Every row gives one point. The ring and each string are closed loops that go straight from each point to the next, and from the last back to the first. Before rounding, they use only three directions, however many columns there are. Count how often each string passes through the ring. Passing back the other way cancels.

Ring (6 x 4)
[[ -6 -20  10   8]
 [ -4  -2  11  -3]
 [ -8  31  -4  -8]
 [ -8  31 -13   5]
 [ -7   7 -11  17]
 [ -8 -12   0  15]]
String (31 x 4)
[[  2 -17  16   7]
 [ -6  -1  17 -14]
 [-10  13   8 -15]
 [ -9  14   3  -9]
 [ -9  14   1  -5]
 [-12  28   1 -17]
 [-15  49  -3 -29]
 [-14  37  -5 -17]
 [-15  41  -8 -18]
 [-17  59 -14 -23]
 [-12  31  -8  -7]
 [ -5  12  -4   7]
 [ -1  14  -8  15]
 [ -5  29 -17  13]
 [-11  35 -21   8]
 [-14  26 -14   2]
 [ -9  12  -7   7]
 [  0  -3  -3  22]
 [  0  -7  -7  30]
 [ -3  -4  -3  19]
 [ -5  -2  -2  13]
 [ -1 -14   0  23]
 [ -4 -24   2  23]
 [  0 -15   3  20]
 [ -7   1   1   5]
 [-15  -9   7  -4]
 [-14 -23  15  -4]
 [ -2 -34  17  12]
 [  1 -20  11  15]
 [ -2  -8   7   9]
 [  0 -11   8  11]]
Times through: 1
String (21 x 4)
[[ -2  11 -12  22]
 [-10  18 -19  17]
 [-12  12 -10   8]
 [ -7   5  -5  11]
 [  0  -4  -4  24]
 [ -6   7 -15  24]
 [-12  26 -19  10]
 [-12  23  -9  -1]
 [ -2  12  -6  13]
 [  0  23  -8  11]
 [-15  60 -10 -27]
 [-13  38  -2 -21]
 [ -7  11   0  -1]
 [  2  -1   4  13]
 [ -4  17   9 -12]
 [-13  33   6 -28]
 [-12  23   0 -13]
 [ -3  10  -1   7]
 [ -9  20  -4  -2]
 [-12  26  -7  -5]
 [ -3   9  -5  12]]
Times through: 4

Ring (8 x 9)
[[ 33 -10   8 -10  -2  -2 -15 -16  15]
 [ 16  -1   6  -2  -7  -3  -4  -6   5]
 [ -8   9   5   6  -9  -6   9  12 -12]
 [-32  18   3  12  -5  -7  23  30 -27]
 [-34  16   4  11   3  -6  25  33 -28]
 [-19   8   6   3   8  -5  14  23 -18]
 [ 19  -8  10 -12   9  -4 -11  -3   4]
 [ 37 -14  11 -16   5  -3 -21 -16  16]]
String (28 x 9)
[[ 39 -17  13 -21   6  -6 -27 -16  14]
 [ 43 -21  15 -26  12  -7 -33 -17  14]
 [ 14  -8   9 -10  14  -2  -7   1   3]
 [ -1   1   6   0   8  -2   6  10  -5]
 [  2   1   7  -3   3  -5   1   7  -6]
 [  8  -4  11 -10   6  -8  -8   6  -6]
 [  7  -5  10 -10  12  -6  -7   7  -6]
 [  6  -5   8  -7  15  -3  -2   7  -3]
 [  3  -1   6  -2   7  -2   3   7  -2]
 [ 13  -5   7  -6   9  -1  -3   0   4]
 [ 49 -22  14 -24  11  -4 -32 -23  21]
 [ 57 -24  15 -27   5  -5 -38 -29  25]
 [ 41 -15  12 -18   1  -5 -25 -19  16]
 [ 59 -22  11 -21  -2  -1 -33 -34  31]
 [ 30  -8   6  -5  -2   1 -10 -16  17]
 [  9   0   5   0  -2  -2   1   0   2]
 [ 12   1   4   2  -6  -1   2  -3   5]
 [ 13   2   4   3 -11  -1   2  -5   5]
 [  0   5   4   5  -4  -2   9   6  -3]
 [  3   3   6   0  -3  -4   2   5  -4]
 [ 13  -1   9  -5  -8  -7  -7  -2  -1]
 [ 22  -2   7  -3 -15  -4  -8 -11   7]
 [ 19  -1   4   0  -9  -1  -2  -9   9]
 [ 11   0   5   0  -2  -1   1  -1   4]
 [ 12  -2   7  -4  -1  -4  -3  -1   1]
 [ 33 -11  10 -13  -2  -5 -19 -14  12]
 [ 46 -18  13 -21   0  -5 -30 -23  19]
 [ 19  -6  10 -10   1  -6 -12  -4   3]]
Times through: 3
String (29 x 9)
[[-11   5   5   3  10  -3  12  17 -11]
 [ -2  -2   7  -5  16  -3   3  12  -7]
 [ 20 -10  12 -16  11  -7 -16  -2   1]
 [ 33 -16  14 -22   9  -8 -26 -11   8]
 [ 44 -21  13 -23  13  -4 -29 -19  18]
 [ 33 -14  10 -15   9  -2 -18 -13  15]
 [ 20  -7   7  -6   6   0  -6  -6   9]
 [ 55 -22  11 -21   6  -1 -31 -29  28]
 [ 60 -23  13 -23   2  -2 -35 -33  30]
 [ 34 -12  10 -14  -1  -5 -20 -15  13]
 [ 21  -6   8  -8  -1  -4 -10  -7   6]
 [ 18  -4   5  -2  -1   0  -3  -7   9]
 [ 23  -4   5  -2  -5   0  -5 -11  12]
 [ 33  -7   8  -8 -12  -4 -16 -18  14]
 [ 17   0   5   0 -12  -3  -3  -7   6]
 [ 12   1   8  -3 -12  -8  -6  -2  -2]
 [  2   4   7   0  -6  -6   1   6  -7]
 [ -4   5   5   3  -1  -4   8  10  -8]
 [-24  16   2  14  -7  -4  23  22 -19]
 [-26  16   2  13  -5  -5  23  24 -21]
 [-41  23   1  18  -8  -7  31  35 -32]
 [-43  23   5  13  -9 -12  25  38 -38]
 [-15   9   7   2  -3  -9   8  19 -20]
 [-34  17   5   9  -2 -10  21  33 -31]
 [-55  25   2  18   3  -7  37  47 -41]
 [-59  25   1  20   8  -6  41  50 -42]
 [-31  13   6   7   6  -8  20  32 -28]
 [ -7   4   8  -1   3  -7   4  14 -13]
 [ -5   4   6   2   3  -4   7  11  -8]]
Times through: 3
